Rows are points. Each copy is the shape, with its points in the same order, turned, moved and blurred by noise. Some copies are also mirrored. Which?

Shape, 5 rows:
[[-70  25]
 [ -5 -29]
 [ 12  14]
 [  3 -17]
 [-21   1]]
Copy 1:
[[-71  18]
 [ 17  37]
 [  4 -15]
 [  9  20]
 [-14  12]]
Copy 1 is: mirrored
Copy 2:
[[ 28  67]
 [  9 -12]
 [-30  12]
 [ -1  -8]
 [  4  19]]
Copy 2 is: mirrored
Copy 3 (5 x 2):
[[ 17  80]
 [ 27  -1]
 [-13  10]
 [ 15  -7]
 [ 15  29]]
Copy 3 is: mirrored
Copy 4 (5 x 2):
[[-25 -63]
 [-17  19]
 [ 22  -1]
 [ -1  17]
 [ -6 -12]]
Copy 4 is: mirrored

Shape (7 x 3):
[[-18  13  27]
 [ 16  16 -11]
 [  8  35 -10]
 [ 42   9 -14]
 [ 36  23  11]
 [-33 -47  12]
 [-18 -63  -1]]
Copy 1 (7 x 3):
[[-32  -3   1]
 [ 15 -12  14]
 [  9  -6  35]
 [ 39  -3   5]
 [ 22  23   4]
 [-30 -55 -40]
 [ -7 -57 -52]]
Copy 1 is: mirrored
Copy 2 (7 x 3):
[[ -9 -24  25]
 [ 11 -10 -22]
 [ 20 -27 -16]
 [ 17  15 -32]
 [ 29   6  -7]
 [-62   5   6]
 [-72  18 -10]]
Copy 2 is: mirrored

Shape:
[[ 25 -27  34 -14]
 [ -1 -25 -16  45]
 [ -8  24  40 -44]
 [ 39  36   3  -1]
 [ 31  -9  -3 -16]
 [-38 -18 -12  29]
 [-38 -27 -24  13]]
Copy 1:
[[  8 -30  38   7]
 [-14 -16 -38  40]
 [-32  -1  42 -38]
 [ 17  36   9  -8]
 [ 18 -14   4  -8]
 [-46 -19 -35  20]
 [-38 -39 -42   9]]
Copy 1 is: only turned
Copy 2, 7 rows:
[[ 19 -29  10  18]
 [-39 -27   4 -35]
 [ 18  26 -18  50]
 [ 36  22   0 -19]
 [ 29 -16 -17 -11]
 [-62 -12 -11  -7]
 [-53 -22 -29 -14]]
Copy 2 is: mirrored
Copy 3 (7 x 4):
[[-31  13 -31 -39]
 [-32 -16 -27  36]
 [  5  31  27 -50]
 [ 19  48 -26   0]
 [  4   8 -36 -19]
 [-28 -29  11  29]
 [-15 -45   5  18]]
Copy 3 is: mirrored
Copy 4:
[[ -2 -29  57  -3]
 [ 11 -38 -14  39]
 [-39  20  49 -27]
 [ 25  28  25  -1]
 [ 19 -17  27 -18]
 [-28 -30 -21  31]
 [-27 -38 -28   9]]
Copy 4 is: only turned

Shape:
[[ -1  -1  22  27   5  40]
 [-21  41  15  -2   3  -3]
 [ 23 -15 -29  24  36  14]
 [ -6 -19   7  55 -33  33]
 [-45  35  13 -22  -2 -33]
 [ -9 -31 -22 -15  49 -25]
 [ 12  21  32 -37  -1  40]
 [-23   8 -45 -33  32 -15]
 [  5  10 -24  -7   7 -36]]
Copy 1, 9 rows:
[[ -4  13  16  10  19  62]
 [-22  34  39  -2  16   3]
 [ 17   5 -16  38  51  29]
 [ -9  -1  -5  43 -23  59]
 [-47  20  41 -11  14 -28]
 [-11 -33   3  26  76 -10]
 [  3  21  20 -47  24  35]
 [-27   9 -17   1  68 -33]
 [  1   3   2  22  28 -33]]
Copy 1 is: only turned
Copy 2 (9 x 6):
[[  7  23  26  33 -18  33]
 [-34  47  11   3 -22  -7]
 [ 19   7 -18  31  32  19]
 [ 20  -1   2  51 -51  30]
 [-66  30  -2 -14 -27 -18]
 [-35 -15 -22   1  43  12]
 [  4  40  42 -32 -12  27]
 [-40  25 -45 -20  25  11]
 [-18   8 -29  -6   5 -25]]
Copy 2 is: only turned
Copy 3:
[[  0 -24  -2  45   5  37]
 [-40 -11  17  32  16 -10]
 [ 27  20 -36  25  25  16]
 [ -8  -1 -15  58 -39  47]
 [-58  13  35   9  15 -18]
 [ 15  50   3 -14  39  14]
 [-10 -61   7  -4   9   7]
 [-26  36 -20 -22  43  -8]
 [ -7  35  -5   7   7 -26]]
Copy 3 is: mirrored

Shape, 13 rows:
[[ 38  -4   5   5  32 -15   9 -13]
 [ 34 -25  46  -4  -4  -9  10  43]
 [-23   3 -26  18 -28 -19  33 -55]
 [  7  49 -13  22 -43 -14  58 -18]
 [ 18  10  -9 -22  -5  55  -7  -1]
 [-37   9 -15  41  -4  15  53 -23]
 [ 22  -6 -16  -2   4  14  37 -23]
 [ 31  -3  10 -36  10  -1  -7  31]
 [ -1   2  56  36 -16   0 -19  15]
 [-10  34 -24  13   0  66  27 -44]
 [ 17 -21  16  50  -9   5 -27  36]
 [ 57  19  14 -52 -22  42  44 -17]
 [ 34 -18   6  11 -27  11  -6   0]]
Copy 1 (13 x 8):
[[ 32  -8 -15  -5  25 -11  17 -18]
 [ 21 -52  22 -20   1  -2  11  31]
 [-23  46  21  16 -14 -37  16 -40]
 [  9  40  12   7 -46 -38  57   2]
 [ 17  15   1 -10 -20  61   6  -3]
 [-16  45  32  47   7 -17  31   0]
 [ 31  26  21  -4   4   0  14 -17]
 [ 29 -19  -7 -39  -1  12  -9  22]
 [-30 -60   7  23 -12  -3  19  12]
 [ -5  58   6  33 -15  46  40 -24]
 [  8 -55  -3  43 -18   1 -15  14]
 [ 45  18  28 -50 -29  42  48  -9]
 [ 17 -30  17   4 -28   7  -4 -14]]
Copy 1 is: mirrored
Copy 2:
[[ 37   3  14 -10   2   3 -12 -12]
 [ 10 -14  29 -19  -6 -13  -6  64]
 [-24  26  -1  28 -52   0  13 -52]
 [  9  60 -13  33 -50 -11  30   0]
 [-12  -5 -52  -4  11  16  19  17]
 [-13  31   8  43 -37  49  14 -10]
 [ 19  -2  -7  -3 -26  16  19 -10]
 [  7  -4 -10 -47   4 -12  -7  42]
 [-29   5  28  39  25 -18  -8  42]
 [ -9  18 -54  39   0  49  41 -27]
 [  0 -24   7  40   8  -5 -47  41]
 [ 30  -3 -38 -28 -12  -9  71  21]
 [  2 -21  -8  16 -14 -21  -3  17]]
Copy 2 is: mirrored
Copy 3 (13 x 8):
[[ 35  -3   2   8  38 -28  16 -19]
 [ 24 -16  45   4 -12 -19  32  28]
 [-41   1 -38  28   2 -16  21 -68]
 [ -7  52 -33  30 -33 -18  47 -42]
 [ 23   8 -16 -23   0  45   6  -3]
 [-46  20 -37  31  25   6  55 -23]
 [ 19 -10 -28  14  12   3  37 -25]
 [ 34  -6  12 -34  -2 -14   5  13]
 [-18  22  59  28   0   7   5   9]
 [-11  27 -46   7  26  56  29 -39]
 [ -3  -2  25  39   1  -3 -14  45]
 [ 62   5  -8 -22 -27  35  52 -40]
 [ 16 -11   3  25 -15   6   2  -6]]
Copy 3 is: only turned
Copy 4:
[[-10 -30  31   6  20 -21   8 -13]
 [ 31 -24  51   0 -25  -7  46  34]
 [-44 -10   2   4 -50 -31  -5 -62]
 [-63   0  17  -4 -51 -52   1   1]
 [ -5  -3  17 -25 -27  42 -26   8]
 [-68  15   8  25 -26  -1  25 -40]
 [-28 -34  10  -8 -21   5  -5  -8]
 [ 27 -14  25 -31   4  -2  12  24]
 [ 21  22  81  29 -28  -5  14  -2]
 [-65   7  15  -4 -34  33 -46 -25]
 [ 32  10  28  56 -29  -2  14  19]
 [-34 -54  38 -57 -46   5 -22  29]
 [ 24 -23  24   8 -45   4  -5   6]]
Copy 4 is: mirrored

Shape:
[[-16  -4 -51  22 -15  43  34  39  13]
 [-45 -19 -39  15  27 -15 -29  24  -9]
 [ 15 -33   0  -6  24 -23 -12 -29 -18]
 [ 35 -49   9   5   4   4  -9  21  13]
 [ 13   4 -57 -17  27  18  50  35  13]
 [ 20   1  33  30  31   0 -27  55 -22]
 [ 21  10 -61 -62 -38 -27 -29  17  -3]
 [ 20  -7  35  34  32  30 -38 -31  40]
 [ 11  12  12  24 -19 -37  27 -27  21]
 [  6 -42  17 -25 -10 -43  14 -13 -10]
 [-45  13 -30 -15  -7 -14  55 -11  49]
 [-50  -7  -8 -10  -2   3  12 -22  -3]
 [ 29 -20 -43 -45  10 -11 -14 -31  -4]]
Copy 1, 13 rows:
[[ 29 -24 -46  27   2  27  59  44  -6]
 [-43 -25 -35  15  13  -6  -3  24 -43]
 [  5   1  -6 -21   1 -22 -32 -25 -21]
 [ 43 -18   6  10  14   9 -40  15  -9]
 [ 34 -16 -36 -12  34 -16  51  47   8]
 [ 13   2  42  35  38  -4  -9  17 -57]
 [ -7  22 -17 -65 -29   1  -4  72 -19]
 [  5  37   3  41  35  29 -36 -27  20]
 [ 17  19   6  33 -46 -30   7 -12  16]
 [  9 -33  20 -14 -35 -32 -27   2  -4]
 [-17 -19 -25  15 -31 -25  46  26  56]
 [-30 -26  -5  -1 -22   9  28  -9   5]
 [ 11  16 -27 -62  -6 -18 -18   9   1]]
Copy 1 is: only turned
Copy 2 (13 x 9):
[[-45  -1 -14   7 -27  58  31   1  17]
 [-46 -14 -28  23   0 -16 -14  30  -9]
 [ 49  -9 -14   2  22 -23  17  13 -11]
 [ 44 -15 -25  -7  14  31   0  18  30]
 [-21  38 -34 -10  -9  46  55  32  -1]
 [ 16   8  28   0  31  26 -41  53   7]
 [ 20  51 -54  13 -33  13 -24 -40 -28]
 [ 13 -17  16 -15  65  -7  -6 -26  58]
 [ 28  15  28  -2 -14 -25  37  -5  36]
 [ 50 -10 -14 -13 -16 -31  16  14  -9]
 [-34  25  -5 -34 -47 -18  56  -6  25]
 [-22 -21   7 -24 -10 -21  20 -20 -14]
 [ 31  24 -52   4  18 -13  25 -25 -17]]
Copy 2 is: only turned

Shape, 16 rows:
[[  7  21  60 -27  14  36   7  27  -5  -8 -36]
 [-19  11   1 -43   1 -28 -10   0  -6 -13   2]
 [ 19  26  23 -29   5 -51 -15  -5   9  23 -22]
 [ 17  -2  42   5  15  32  -6   7   2 -37 -58]
 [ 27  27  60   5  14  11  21   9  -4 -13 -72]
 [ 25  52   9 -15  13  21  13  28  27  -8 -47]
 [ 24  17  53   2   6  21  20 -21  36   3 -13]
 [  7  -5 -19 -11   3 -12 -19  -4  33   1 -25]
 [ 10  19 -22  27 -25  -6  -6 -41 -21  -1  63]
 [-33   7 -24   9 -67 -24  10 -72  -5   5  22]
 [-48  10   9  62 -17 -25   0 -26  14   6  39]
 [-44  50   5  43 -48  -7  14 -35  13 -21  30]
 [-10  37  -9  52 -28 -28  -5 -42 -21 -19  17]
 [  2  -6 -10  25 -57 -29  25  10  -8   1  23]
 [-25  10 -26  15   8 -30  47 -39  -8   0  20]
 [  8  24  31  -5  16  41  -5  21 -12  37 -65]]
Copy 1:
[[-43  33  48 -14 -19  42  23  13  -7  16  28]
 [ -8  28   8 -31  16 -38  22   7 -36 -10  22]
 [ -8  60 -19 -20 -10 -14   2  19 -32  32 -14]
 [-44  30  64  15  -3  10 -12  -4   9  12  18]
 [-54  55  40  30 -20  25   8  -1   7  35   4]
 [-50  60  19 -10  -9  25  15  11  32 -17  -9]
 [-24  28  11 -22  -9  12   5 -22  34  47   9]
 [ -6  13   9 -22   3 -30  -8   5  -5 -11 -31]
 [ 14  -7 -52 -10  44 -25   6 -62  -6 -11  30]
 [ 49  16 -15 -17  25 -56  37 -85 -12   6  -5]
 [ 61  -6 -21  21  50 -15  25 -27  17  30  14]
 [ 47  40  -5   2  48 -16  39 -60  28   2  32]
 [ 28  33 -29  34  52 -31   9 -55   1   4  18]
 [ 34  -1 -29  24 -21 -29  40 -32  -5 -16  24]
 [ -8  -4 -22   2  35 -48  68 -35   5  17  -5]
 [-39  34  34   6  -6  63  15   0 -21   6 -26]]
Copy 1 is: mirrored
Copy 2:
[[ 49  -4 -18 -42  -8  26  26  35 -19  17  -6]
 [-11  32   5 -49   0 -23   3   4  -6 -33  -8]
 [ 14  48  29 -44   7 -15 -17  42  21  -9 -10]
 [ 43 -27 -35 -28  19  16 -11  23  -4  14 -40]
 [ 60  -8 -15 -26  27   6  20  48  13  34 -36]
 [ 36  20 -48 -27  -8   1  12  47  29   8 -11]
 [ 66  18   1  -4  -2  16  -6  -3  22  22  -3]
 [ -7  18 -11 -37  -8  -9 -34  11  36  -8 -10]
 [-20  39  16  52  -7 -42 -27 -20 -22 -17  18]
 [-36  28  50  38 -21 -41   4 -50  21 -10 -25]
 [-27  20  33  41  36   9  -1 -32  22 -25  24]
 [-11  26  20  65   5  -5  30 -31  23 -35  -6]
 [-21  29  17  57  32 -31  -8 -10   1 -18 -16]
 [-18 -16  29  21  -7 -56   7   2  22 -14  29]
 [-21  43   4   0  29 -47  15 -45  17   7  11]
 [ 13   6 -20 -31  -9  37  10  54   5  60 -14]]
Copy 2 is: only turned
Copy 3 (16 x 11):
[[ -3  27  57 -39   9  50  20   6  27 -51  -2]
 [-27   8  -6 -17   3 -23 -25 -14  15 -19  -7]
 [ 28  -7  14 -31  -2 -13 -45  -6   1 -14 -11]
 [ 31  16  17 -17  16  40  49 -20  16 -38   2]
 [ 53   9  38 -30   5  38  33   7  25 -50 -18]
 [ 23  54  15 -19  12  35  -6  35  41 -27  -8]
 [ 20   5  16  -2 -39  59  -4  -6  17 -17  17]
 [ 10  18 -14 -12   9   7  -8  -7  16  24 -16]
 [-26  12 -17  47 -29 -22 -15  13 -45   5  38]
 [-10  12  -1  36 -73 -52  -9 -25 -19  29  -9]
 [ -8 -30   7  64 -27 -20   6   6   2  23  30]
 [ -2  22  24  72 -50 -36   4  12  14  -5  30]
 [  9   6  -3  61 -22 -41   7  13 -20  -8  20]
 [ -9   3   1  -3 -38 -35  25  17  -5  24  35]
 [-36 -11 -30  32 -41 -25  -4  28   2  -2 -19]
 [ 18  23  62 -22  16  51   6  24  -2  -6 -33]]
Copy 3 is: mirrored

Shape (17 x 12):
[[-16  15  16  23   7  41  -2  21   7 -20  45 -61]
 [ -2  10 -28  13 -16  -7  -6 -18  33  32 -14  -3]
 [ 16 -25 -23  14 -36  22  -5  32   7  27  -9   9]
 [ 71  -5  15  16  23 -59 -23 -43  41 -52 -48   2]
 [ 62  23  -5  23  49 -49 -72 -14  31 -14 -23   1]
 [  8   6 -26 -14   9 -24  26  13  24  37 -20   2]
 [ -7  43  24   3  -6  12  10  22 -16 -13  57 -16]
 [ -5  -5 -31  -3 -39  33   3  30   1  30 -39   0]
 [ 90  26 -11  -6  23 -24 -45 -51  13   3 -71 -35]
 [ 18  10 -42  -6 -22  17   1  36  21  30 -37  -3]
 [-34  19   2   9  -5  -9  -4  23  -2  20 -45   1]
 [-10  17  19 -14  38  47  -6  -6 -17 -26  45  12]
 [ 12   9  32 -11   1   4   1  44  -7 -16  35 -11]
 [ 11   1  -4   8 -35 -12  -6  -4 -13  44 -13  19]
 [ 36  12  -1  38   5  23  17  12  11  43 -39   9]
 [-11  -7  52 -16  12  25 -14  22  18  12  36 -30]
 [ -8 -10   7  10  44  14   1   8 -49  -7  43 -37]]
Copy 1:
[[ 36  25  -8  41  19  20 -10  30  47 -15  29 -36]
 [-12   2 -31  11  -5 -11   1 -51  23  23  10   3]
 [ -3 -31 -17  -7 -24  -4  10   5  19  41   0   9]
 [-47 -26  28  13  -7  18  27 -95 -41  -8  39 -72]
 [-46  -5  20  16   7  53 -12 -73 -43  25  56 -30]
 [-41   6 -21 -20  27 -20  21 -31  23  24  19   1]
 [ 40  56  15  -1   4   5   1  24  14  -2  26 -21]
 [-23 -18 -36 -10 -20  -9  -2   7  31  28 -29  14]
 [-55 -10 -14  19  21  41   5 -85 -57  40 -16 -71]
 [-43  -5 -44 -15  -9  12  16  -6  22  40 -10   3]
 [-42   9   5   8   4 -28 -29  -5  20   3  -3   6]
 [ 44  13  37  -7  38  37   2  -4  19 -35   3   7]
 [ 18  16  31 -25  12   9   5  31  18   8  32 -32]
 [  2  -1  -6 -11 -13 -32  -4 -24  -5  44  -5  15]
 [-30   1   9  30   6   3  35 -18  19  55 -21   7]
 [ 33  -6  26  -5  36   6 -22   9  48  14  27 -38]
 [ 38   2   5  25  63   6   5  31  -6 -20  22  -9]]
Copy 1 is: mirrored
Copy 2:
[[-40  40   0 -30   0   8 -21   1  32 -30  41 -48]
 [ -9 -15 -18  -1 -41 -16   2 -25  30   9 -20  10]
 [ -4 -31 -12  15 -55   9 -29  27  17  -3  -8 -14]
 [ 73  -4  19  22  19 -26  68 -32 -13 -35 -29   3]
 [ 64 -12  -3  10  44 -58   4 -36 -11 -10 -26 -10]
 [-18 -19 -35  -2 -18  -6  20  14   6  26 -21  19]
 [-30  35  20 -34  -6  -6 -24  15   1  -4  58   1]
 [-23 -13 -18   6 -71   5 -27  29  11   0 -35 -10]
 [ 62   2  10  -5  -8 -58  46 -33 -27  19 -65 -47]
 [ -2 -15 -40 -10 -55 -12 -16  33  12   4 -36  -6]
 [-42  19 -10  28 -25 -15 -15  10  -2  -5 -33  17]
 [-23  25  30 -52  19  41 -37 -10 -12  -8  18  -2]
 [-16  11  21 -18   9  -2 -12  43  -1 -16  35 -10]
 [-10 -24  11  25 -49 -12 -12  -1  -1  28  -7  14]
 [ 17  20 -24  29 -31  16 -10  12  15  40 -24 -11]
 [-44   6  40 -17  26   9 -15  22  39  -3  10 -25]
 [-47  10   2 -17  24  24 -16 -11 -32  -2  40 -43]]
Copy 2 is: only turned
Copy 3 (17 x 12):
[[-42   8  15  26  18   4 -24   3  17 -49  67 -21]
 [-17  34 -26   9   0  13 -11 -20  11  20 -19 -12]
 [-19 -10 -25  26 -36  51 -19  -1 -15   4  -4 -21]
 [ 73  39  33  34  45  29  22   7  19  16 -43  21]
 [ 80  36  13  15  38  19 -39  28  24  23 -21 -11]
 [-12   8 -36 -23  12  30  19  13   2  24 -19 -15]
 [-23  18  20 -16  -6  -1 -15  15 -33 -36  69  -1]
 [-31   5 -42  18 -30  54  -8  -3 -24 -10 -21 -42]
 [ 64  67  33  17  40  53   4 -14  18  27 -47 -68]
 [ -6  16 -44   4 -29  51  -2  11   1  -1 -19 -48]
 [-32  17 -25   3  -1   1  -9  46 -14  -8 -27 -26]
 [-37   8  32 -14  42  40 -51   7 -32 -41  44   9]
 [ -1  -8  27 -15 -10  25  -7  27  -9 -35  42   1]
 [-24  12  -1   1 -19  15 -11 -10 -36  21 -26 -17]
 [-25  30 -17  30   1  50   2  30 -31  35   5 -43]
 [-44  -9  52  -8   3  26 -23  22  26 -13  37 -14]
 [-18 -40  16  -2  48   5 -31  -1 -30 -31  51 -36]]
Copy 3 is: only turned
Copy 4:
[[-23 -30  37  34  17  31 -15  14  -5 -23  56  -1]
 [ -9  40   6  13 -17  -6 -13 -16  12  35   0  -6]
 [  8  19  -3  18 -25  17 -14  34   7  52  15  28]
 [ 56  12  16  14  -4 -59  10  13  21 -30 -76 -38]
 [ 45  40  21   5  37 -48 -49  19  -6 -13 -51 -42]
 [  3  51  20 -24  -1   0  20   1  16  38  11   0]
 [  4   6  36  -1 -10  24 -25   7  -3 -44  69  12]
 [-11  43  -7  12 -32  49  -3  28   3  51   5  18]
 [ 61  41  41  20  -7  -7 -10  -1 -20  14 -78 -77]
 [  7  55   6   9 -11  35   1  34  15  49   9  -1]
 [-39  52  12 -12 -19  20  -5  18  -6   1 -14  18]
 [ 28  -6   4   3  23  41 -27 -23 -13 -47  35  32]
 [ 19  -7  37 -15   2  23 -18  38  11 -25  42  21]
 [ 13  38  13  -9 -49  -1 -26   3 -10  36   4  20]
 [ 14  61  41  36  -6   7   5  13 -16  37  -7  31]
 [ -4 -28  56  -8  17  33 -33   2  22  -7  25  29]
 [  2 -33  22 -12  24  16  -9   3 -57 -19  43  14]]
Copy 4 is: only turned
